Rows are points. The window is the flat piece filled in between its corners: a triangle in 3 columns, a solid with four corners in 4, and so on. A path goes straight from each point to the next, and from the last back to the first. List the points from which the path goes on through the window.
(in the rows, 128 means zero)

Window, 3 rows:
[[138 156 131]
 [132  70 177]
 [103 176  97]]
Path:
(1): [ 85 155 143]
(2): [122 181 160]
(3): [117 149  81]
(4): [138 152 108]
(5): [ 93 215 122]
(6): [ 87 175 122]
(7): [120 153  82]
(8): [172  64 138]
(9): [101 114 157]
(10): [118 203 128]
(11): [115 125  69]
(12): [140 144 115]
Through the window after points: 2, 12

Window, 4 rows:
[[161 113 198 119]
 [ 91 139  49  94]
 [131 117 165 152]
 [166 104 145 138]]
Path:
(1): [138 156 129 129]
(2): [181  65 157 142]
(3): [148  59 199  82]
(4): [153 154 163 143]
(5): [154 149 173 161]
(6): [144  87 175 140]
(7): [101  78 129  91]
(8): [156 153 135 118]
Through the window after points: 1, 3

Window:
[[145 103  83 111]
 [176 125 118 207]
 [110 149  75 132]
 [124 126 174  90]]
Path:
(1): [ 61 114 189  93]
(2): [136  86  75 125]
(3): [168 162 120  90]
(4): [164 134 136 133]
(5): [127 120 138 154]
(6): [79 86 86 84]
(7): [182 168 147 123]
(8): [182 134  54  93]
(9): [113  92 152 167]
(10): [106  86 144 110]
(11): [166 131 144 112]
(12): [181 126 129 130]
(13): [ 94 101 175 120]
(14): [149 101 109 170]
(15): [163 201  90 162]
(16): [191 146  78 125]
Through the window after points: 2, 4, 8, 14, 16

Window:
[[141  75 132 210 220 123]
 [141 202 115 104 109  68]
 [116  96 115 131 171 148]
 [123  89 188 120 179 151]
 [181 119  99  91 135  98]
 [165 101 124 139 123 143]]
Path:
(1): [144 188 147 156 189 134]
(2): [139 192 167 121 159 162]
(3): [126  59 160 130 174 117]
(4): [ 91 121 132 143 105  79]
(5): [177 150 105 116 135 115]
(6): [167 131 110  78 166 141]
(7): [162 108 108 142 106  64]
(8): [151  55 106 147 126 102]
Through the window after points: 2, 6, 8

Window (8 x 8):
[[191 118 180 153 151 133 144 116]
 [156 143 105  46 103 165  83 138]
 [168  92  31  60 148 101 137 150]
 [107 185 137 160 203 108 125  66]
 [113 161 148 139  97  99 127  97]
 [119 121 181 128 131 153 113 145]
 [187 138 183 172 169 107 108 161]
 [ 83 215 117 174 115 124 183  99]]
Path:
(1): [162 138 136  88 168 105 139 137]
(2): [151 121 240 126 163  77 164 150]
(3): [149 169 110 169 156 130  97 106]
(4): [129 114 100 124  96 224  85 160]
(5): [200 145 191 101 157  38 158 107]
(6): [168 161 165 126 178 113 120 163]
(7): [176  87 152 204  99 129 100  95]
(8): [126 151  81 140 112 134  93 145]
(9): [153 158 166 114 144 134 144 110]
(10): [154 155 155 114 162 119 133 131]
(11): [146 137 124 165 142 128 127 133]
(12): [168 129 151 158 129 125 100 122]
(13): [171 123 162  97 165 115 162 129]
(14): [ 88 206 104  31 126 101 145 152]
(15): [182 113 118 184 140 139 120  88]
(16): [145 125 131 155 124 161  98 141]
Through the window after points: 2, 6, 8

Window (9 x 9):
[[200  79 127 162 104 168 100 214 111]
 [139 141 196 113 136 146  93  94 145]
 [ 99  94 138  76 100 178 133 116 126]
 [ 72 143 139 180 156 114 135 147  68]
 [116  88  42  99  82  96  80  54  14]
 [116 159 131  84  81  85 130 157 195]
 [172 190 136 116 135 154 160 154  88]
 [155 116 200  64 164 144 115 120 104]
 [126 104 127 103 165 169 152 124 152]]
Path:
(1): [110 134 143  78 119 132  84 124 118]
(2): [129 152 119  84 147 174  90 128 143]
(3): [156 131 175 160 131  99 171 121  77]
(4): [142  93 160 101 102 160 134 119 135]
(5): [134 160 121  54 167 138  90 121 116]
(6): [135 158 107  85 169 139  52 120 147]
(7): [145 108 154  97  83 154 185 139 124]
(8): [158 112 144 118 122 133 130 101 138]
(9): [ 74 144 154  91 154 171  58 134  73]
(10): [125 147 110 108 132 150 109 142 131]
(11): [165  33 165 126  84 111 178 177  72]
(12): [160  61 143 143 114 139 183 131 135]
Through the window after points: 8

Window (11 x 11):
[[150 134 143 148 118 104   7 194 109 122 147]
 [115 131 177 117 123 145 136 141 175 145 157]
 [124 114 109 161  97 123 123 145 123 119 146]
 [192 126 107 125 122 122 159 126  79 173 129]
 [ 97 137 177 137 107 170 120  86 140 148  64]
 [117 139 114  83  91  96 186 109  73 119 122]
 [115  76 120 125 139 161 137 122 129 171 162]
 [177 110 143 100 116 129  73 112 135 105 145]
 [134  87 177 116 129 114 102 148 163 116 126]
 [118  91 149 147 122 110 137 110  89 118 191]
 [106 120 151 131 162 151 127 119 157 113 123]]
Path:
(1): [158 121 150 114 119 154 111 137  95 120 120]
(2): [137 112 144 125 124 126 139 129  93 112 145]
(3): [107 126 123 109 102 100 146 107 112 139 142]
(4): [155 106 132  96 153  71  93 105 132 181 123]
(5): [139 124 133 138 117 152 132 128 110 130 140]
(6): [145 115 192 105 119 193 116 133 162  61 151]
(7): [113 104 106 135 148  80 123 110 107 214 133]
(8): [157 101 117 120 123 111 113 107 143 148 161]
Through the window after points: 2, 8

Window, 12 rows:
[[127 108 144  97 113  65 119 172 186 118  46 145]
 [158 193 140 138 107 199 127 129  10 125 126 105]
 [122  84 109 141  88  83 138 187 188 118 127 117]
 [151 165 107 164 147 185 161  88 141 108 134 137]
 [125  96 121 133 172 129 129 164 153 160 116 184]
 [ 82 148 132 130 141 114 106 165 177 111 132 134]
 [120 148 165 153 103 167 167 151 147 111 128 173]
 [ 50  65 155 106  81 106  93 146 119 163  31 100]
 [150 177 115 173  98 139 111 126 149 144 131 179]
 [107  50 172  88 103 128  64 151 171 128  84 124]
 [114 153 140 105  69 135 129  83   7 100 132 130]
 [116 134  75 112 101 147 134 178 198 108 110 177]]
Path:
(1): [122 126 170  91  69 116 100 133 115 181 120  97]
(2): [106 123 151 116 119 118 121 150 171 161 125 142]
(3): [123 113 106 134 139 124 112 159 120  74  70 152]
(4): [ 98 137 136 146 113 126 126 121 105  75 124 135]
(5): [145 122 127  84  51 123 133 130  63 165 117 128]
(6): [123 123 156 117  92 121 144 129 155 177  94 108]
(7): [105 126  99 165 104 128  76 160 129  93 109 183]
(8): [121 124 135 158 121 147  81 146 102  71 105 161]
(9): [121 129 120 114  95 131 161 141 137 167 134 113]
(10): [108 110 175  85 126 118 135 166 141 157 176 151]
(11): [114 136 114 146 102 150 129 140 127  91  76 138]
(12): [118  76 136 129 109  99 122 185 129  44  96 166]
(13): [116 126 121 125 111 138 123 135 182 184 115 117]
(14): [105 123 102  90 127 116 133 133 207 186  88 155]
(15): [130 105 151 164  97 144  98 188  93  53 112 153]
(16): [ 95 116 116 143 115 129 127 152 124  85  81 179]
Through the window after points: 2, 4, 6, 12, 14

Window, 12 rows:
[[137 157  65 187 146 144 123 100 161  89  88 121]
 [173 193 114 112 143  87 116  55 119  98 106 123]
 [151  68  39  85 185 171 148 102 142 132 154  92]
 [130  79 200 100 184 149 180 141 146 119 164  76]
 [181 102 176  80  69 187 121 152 123  94  87 121]
 [116 181 124 191  57 111 137 131 145 163 125 129]
 [121 130 193 151 143 201 146 129 145  73 191 143]
 [144 144 127  77 132 136  73 138  72  90  79 109]
 [156  74 209 170 181 131 137 101 134 106 194 141]
 [121 150 163  98  97 113 102 121 181 116 105 150]
 [141 144  58 109 138 158 173 179 160 154  94 153]
 [157 187 114 101 108  79 114 209 152  97 128  98]]
Path:
(1): [151 117 177 120 166 158 102 117 143 123 162 106]
(2): [172 136 125 135 131 172 131 127 195 155 143 111]
(3): [107 120 161 131 129 115 161 129 106  70 132 136]
(4): [154 104  66 112  70 111 156 169 106  84 140 140]
(5): [147 144 136 108 145 134 118 127 153 128 109 106]
(6): [189  97 124 112 207 181  62 121 145 130 103  46]
(7): [118 117  92 110 106 145 173 108 122 106 138 156]
(8): [ 38  87 102 145  91 131 136 166 133  59  85 145]
(9): [200 180 144 121 130 138 115 113 142 137 150 121]
(10): [151 161 127  71 151 154  95 163 164 185 181 118]
(11): [133 135  78 166  91 109 170  92 124  26  34 120]
(12): [145 114 137 132 116 118 177 125 154 105 124 138]
Through the window after points: none

Window (14 x 14):
[[192 209 163 118  34 124  27 104 165 120 148  87  93 201]
 [ 92  90 137 108 140  94 197 131 117 118 147 120 157 180]
 [215 183 190 111 109  80   7  94 192  65 140  75  91 144]
 [ 94 141 100 122 149 181 119  77  84 138 114  71 158 107]
 [ 82 142 120 134 119  70 155 122  95 123 123 134  97 116]
 [127 146 138 138  96 150 168 174 149 107 140 138 147 115]
 [117 119  68 111 113  85 157 160 195 140 128 134 128 153]
 [103 171 109 133 116  41 133 151 153 115 157 155 199 161]
 [ 99 111 147 121 173 167 134  58  98 175 121 169 133 107]
 [229 193 107 177  86  79  89  53 146  74 180 103 123 175]
 [150 128 134  93 164 136 145 128  65 195 118 110 140 100]
 [125 140 107 116 194 161 111 120  62 120 106 148 117 152]
 [103 181 108  74 172 146 178  88 100 134 162 131 127 123]
 [136 170 128 112 108  99 174 113 149 117  69 132 156 155]]
Path:
(1): [138 142 111  90 100 104 104 110 123 111 132 113 144 128]
(2): [148 154 139 186 146 113 152 115 135 141 124 127 111 169]
(3): [118 181 130 182 174  85 158 134  93 135 125 102  83 150]
(4): [148 138 127  82 114 109  94  90 142 119 131 128 154 141]
(5): [138 140 107 109 103 123 138 103 138 100 120 127 147 136]
(6): [110 171 137 156 132  74 131 155 175 152 156 125 105 182]
(7): [131 181 143 153 169 101 183 153 168 152 127  98  97 164]
(8): [112 139 100  75 100 131  88  72  80  94 153 147 183 106]
(9): [139 170 117  60  92  80 122  71 118  94 119 118 123  97]
(10): [134 144 140 189 149 127 140 176 148 144 156 148 141 198]
(11): [143 190 140 186 196  96 110  67 168 151 134 125 124 167]
(12): [130 124 103  49  87 162 133 137  56 117 128 125 139  92]
(13): [118 132 103  97  99  91 128 107 135 129 135 143 145 118]
(14): [137 172 153 157 226 153 178 120  99 120 130  98 127 153]
(15): [121 206 121 148 221 102 161 106 146 153 139 144 121 154]
(16): [109 104 110  52  56 159 133 103  81 102 143 107 158 111]
Through the window after points: 7, 15

Window:
[[ 90 198  85 132 109 161 107 128  71 147 171 119 135 133]
 [ 99 104 166 113 185 175 138 138 104 112 129 129 141  98]
 [128  85 118 133 132 229 177 215 127 131 150 159 151  78]
 [171 150 124 123 114 150  81  49 139 214 148 112 160 161]
 [188 100 137 145 167 103 127 108 143 177 232  75 156 101]
 [119  31 116  51 121 127 121  97 116 167 142 149 188 199]
 [ 79 191 109 156 162 184 165 194 150  61 100 151 179 100]
 [141 197 114 164 104  87 114  72  80 124 107 112 161  86]
 [188 101  98 146 107 118 105  61 143 113 139  77  89 182]
 [145  80 187 150 179  85 139 167 155 104 152 186 107 112]
 [112  96 112 134 154 198 216 128 126 142 144 163 144 156]
 [106 166 135 226 141 165 140 190  92 122 128  96 153 113]
 [235  99 214 133 130  92 164 136 152 113 188  82  98 158]
 [169  80 111  99 193 160 163 178 105 126 118 158 134 165]]
Path:
(1): [142 110 129 144 157 148 137 120 118  87 145 147 145 144]
(2): [147 137 138 136 138 150 172 176 153 174 127  96 144 103]
(3): [124  95 128  96 147 113 205 107 122 180 128  51  78 117]
(4): [168 141 137 168 151 159 113 135 130 123 172 143 166 127]
(5): [161 127  89 160 126 152 130 109  96  82 169 120 149 141]
(6): [128 131 161 158 132 118 125 134 154 179  92  84 103 139]
(7): [134  95 106 120 148 201 181 168 139 172 110 114 125 116]
(8): [128 125 156 130 134 132 105 128  99 120 190 177 201 133]
(9): [151 108 165 155 170 165 139 132 107 114 156 155 136 134]
(10): [126 108 145 122 148 101 135 148 152 133 137 134 126 111]
(11): [138 121 172 130 139 136 161 167 146 177 118  60  83 118]
(12): [161  90 103 154 167 143 130 110 115  68 177 198 206 149]
(13): [147 116 129 164 139 196 128 158 121 108 158 162 174 120]
(14): [101  88 135  64 158 151 190 150 122 187 120  92  94  93]
(15): [ 91 128  79 104 141 139 145 193 129 188  89 111  81 187]
(16): [182 119 156 155 162 161 137 106  89  85 198 153 189  96]
Through the window after points: 5, 9, 13, 15

Window (14 x 14):
[[151 157  68 157 113 172  92 183 127  99  97 119  80 158]
 [130  54  86  73 186 200 129 101  99 113 136 107 155  56]
 [123 139 204 150  81 106  71 210  85 151 152 133  76 129]
 [165  87  51  44 165 120 160  49  97 147 142 155 165 104]
 [115 171 131 136 106 211 134  98 160  97 127 137 133 140]
 [136 151  57  72 194 115 116  80 130 168  80 106 100  43]
 [161 139 175 183 106 117  49 154  89 148 121  88 152 149]
 [102 136 100  94 121 139 124 152 133 149  39 118 136 139]
 [182  88 198 204  79 101 129 183 147 143 146 125 130 122]
 [142 176 136 119 179 152 151 174 104  98 119 143 163 104]
 [134 130  95  58 221 136 145 111 141 175 122  89 116 141]
 [139  99 191 198 140  83 135 134  59 160 106 128  84 141]
 [159 122 147  96 125 155  99 119 150  37 102 119 123 137]
 [176 107 194 174 139 148  54 185 105 170 102 187  99 125]]
Path:
(1): [115  77  99 128 167 113  80 134 149 159 163 178 121 126]
(2): [ 54 109 121 152 135 124 113 153 143 106 146 152 126 112]
(3): [165 142 129 120 127 153 122 139 115 126 112 109 117 130]
(4): [160 137 160 125 116 171 116 147  87 138  89 137 123 119]
(5): [130  94 140 159 156  84  96 139 138 135 195 116 101 122]
(6): [ 99 108 163 179 132  88 107 155 130 142 136 135 145 145]
(7): [223 122 171 139  72 165 126 174 126 130 123 116  92  99]
(8): [222 147 161  80 175 187 133 172 128 158 130  53 116  90]
(9): [ 86  96 113 182 109  91  87 109  97 106 127 192 125 141]
(10): [ 66 120 122 118 210  92  66 161 159 173 119 146  91 112]
(11): [197 139 159 144 104 183 150 141  79  94 108  97 148 127]
(12): [181 118 137 126  59 177 160 191  71 189  78 114 110  97]
(13): [117 126 159 150 166  94  95 131 113 126 127 132 106 140]
(14): [ 95 111  86 142 165  88 101 121 149 133 124 168 137  82]
(15): [198 119 148  79 139 171 140 139  77 149 105  79 119 155]
(16): [167 151 139 106 137 158 131 135  92 134  61 110 127 103]
Through the window after points: 6, 12, 16

Window (14 x 14):
[[160  95 101 153 144 220 118 131 154  95  53 116  92 114]
 [119  66 100 164 139 177 129  88  85 122  74 145 155 165]
 [130 160 135 150 119 162 108 169 145  55  65  83 173  67]
 [134  95 120 138 154 199 138 127 185  94  84 154 159 170]
 [180 150 136 149 158 134 151 192 135  69 133  75 138  69]
 [159 198 149  66 117  63 103 178 137 204 114  98 127  88]
 [ 82  91 150 131 123 162 149  69 137 137  96  93 114 161]
 [ 65  92 138 167 110 107 117 131 144 200 110 169  89 164]
 [114 110 167 134 101 125  53 102 130 172 166 169  97 158]
 [ 74 170 133 105  81 131 127 132  94 169 164 169  91 142]
 [108  80  93 157 125 208 132 114 154 142 116 106 164 106]
 [164 237 105 139 115  78  77 179 155 144 150  80 109 128]
 [102 130 143  94  40  83  88 178 111 192 166 121  91 183]
 [135 113 140 152  51 123 138  90 145 177 121 165 111 156]]
Path:
(1): [125  69 115 102 101  88 102 117 165 141 123 148  91 156]
(2): [108 186 160 178  91 200 130 118  94 169 135 136 146 123]
(3): [142 151 232 158  61 135 100 187 127 186 137 128 149 133]
(4): [111 121  68  93 137 114  91  98 138 132 120 130  86 136]
(5): [136 103  98  74  76  30 133 106 211 181 150 163  86 147]
(6): [108 139 156 147 116 180 107 148  83 145 100  94 137 142]
(7): [126 110 153 150 127 188 118 136 143 139  92 143 142 137]
(8): [138 104  47 121  94 103 134  86 173 113 139 119  92 159]
(9): [132 108  98  96  71 142 146 122 148  68 128 129 131 123]
(10): [129 154 153 166 155 154  82 135 124 205 105 113 116 145]
(11): [140 143 188 127  83 182 122 163  91 192 135 154 110 144]
(12): [122 116 105 141  99  85 106  89 172 136 113 129 123 134]
Through the window after points: 1, 3, 5, 7, 11

Window, 14 rows:
[[ 91 152 110 103 174 160 101  91  63 101 182 133 125 172]
 [ 73  97 140 125 212 148 101  83 166 182 129 119 147 101]
 [ 69 115  91 221 161 158 190  90 143 144 119 149 100 135]
 [124 148 153 130  94  87  60 157 163  92  76  88 155 138]
 [109  59  98 145  58  97 108 142 115 116 177 153 172 164]
 [ 55 108  64 132 174 110  93 181 114 159 139 136 108 164]
 [ 65 135 112  74 136 168 161 107 147 153 192 161 154 183]
 [108 161  69 170 114 137  66 101 114 213 150 104 131 156]
 [142  93 113 101 164  79 196  86 137  61 116 109 127  73]
 [132  89  82 108 180  89 115 107 153  77  56 142 172 137]
 [127 173 168 170 141 132  58 146 119 179 176 184  77 162]
 [157 159 112 139  71 136 118 148 100 129 160 104 201  20]
 [111 126 130  85 172 154 104 115  70 177 108 113 132 125]
 [147 108 109 193 134 167  76 117 193 132 101 117  85 159]]
Path:
(1): [118 140  85 150 168 125 120 121 121 155 146 115 154 156]
(2): [ 56  92 151  86 101 148  84 115 158 136 126 157 115 104]
(3): [ 49 141 107 135 138 163  71  65 145 192 108 154 109 119]
(4): [128 108 118 137 165 130 124 143 144 129 157 119 139 156]
(5): [142 115 117 134 158 109 110 128 124 101 136  79 171 149]
(6): [ 55 136  93 145 101 151 107 117 160 167 135 222  79 130]
(7): [ 63 117 113 128 127 160  69 120 119 135 145 148 103 147]
(8): [116 143  89 117 182 117 144 125  99 133 161 121 153 161]
(9): [112 108 133 155 182 110 121 173  85 120 161 113 178 194]
(10): [ 92 106  92 129  88 128  91  98 154 149 137 153 114 112]
(11): [ 51 128  99  93 103 154  92  89 106 146 174 190 101 150]
(12): [166 120 131 188 212 105 126 139 157 128  68  58 151 148]
Through the window after points: 1, 3, 7, 9

Window (14 x 14):
[[152 105 137 130 149 128 115  89 100 124  63 112 111  54]
 [175 101 147 138  27 165  93 102 155 214 128 123 148  88]
 [ 93  66 138 183 125 154  96 133 140 131 173 130 181 173]
 [132  95 137 108 122 157 190 109 108 139 158  87 118 167]
 [143 117 104 131 119  80  87 147 109 125 142 102  67 150]
 [ 85  70  76 137 155  87  91 107 135 168 229 129 137 179]
 [ 89 154  95  84 159 158 131 188  94 116  98 210 187 151]
 [124 138 113 145  94 100  26  96  39 182 203 172  59 152]
 [134 150 157 151  91 134 164 136 102 119 124 196  73  68]
 [163 155 137 135 132 176  93 179 133 145 217 137 143 121]
 [ 28 173 106 122 157 146 189 104 161  53  86 131 134 142]
 [138 110  99 190  94 176 135 122 111 199 173 132  78 141]
 [ 89 178 181 138 147  91  85 157 143 169 109 126 128  98]
 [  7 121  97 129  75 145 147 145 124 154 174  83 130 126]]
Path:
(1): [136 184  90 171  71 125 174  90  93 155 223 153 154 141]
(2): [144 130 120 176 117  93 133 102  94 147 147 112 112 125]
(3): [ 64  99 128  85  95 163  71 141 133 163 134 153 107 135]
(4): [ 76  99 101 112 149 176 109 136 124 159 199 141  88 137]
(5): [142 110 122 173 109  67 106 117 129 142 165 118 186 159]
(6): [157 140 131 159  86 124 122 121 135 192 133 111 150 109]
(7): [103 124 157 120 102 139  82 132 135 163 131 144 116 108]
(8): [108 100 151 100 151 140  65 122 146 114 156 151 116 165]
(9): [107 143 127 196  95 115 156 150 107 185 133  98 148 103]
(10): [121 128 110 139 123 122 119 119 120 139 143 119 153 133]
(11): [ 62 109 147 113 121 140  96 149 131 154 184 151  83 121]
(12): [ 80 104 146 139 131 155 114 136 131 126 149 149 126 157]
(13): [108 115  87 163 110 126 124 132 119 143 155 112 180 129]
(14): [134 115 123 159 101 130 126 143  92 130 176 135 169 148]
(15): [113 129 112 128 133 161 100 116 137 191 175 130  48 128]
(16): [116  86 144 131 124 143  93 139 135 156 128 102  88 124]
Through the window after points: 4, 6, 8, 12, 14
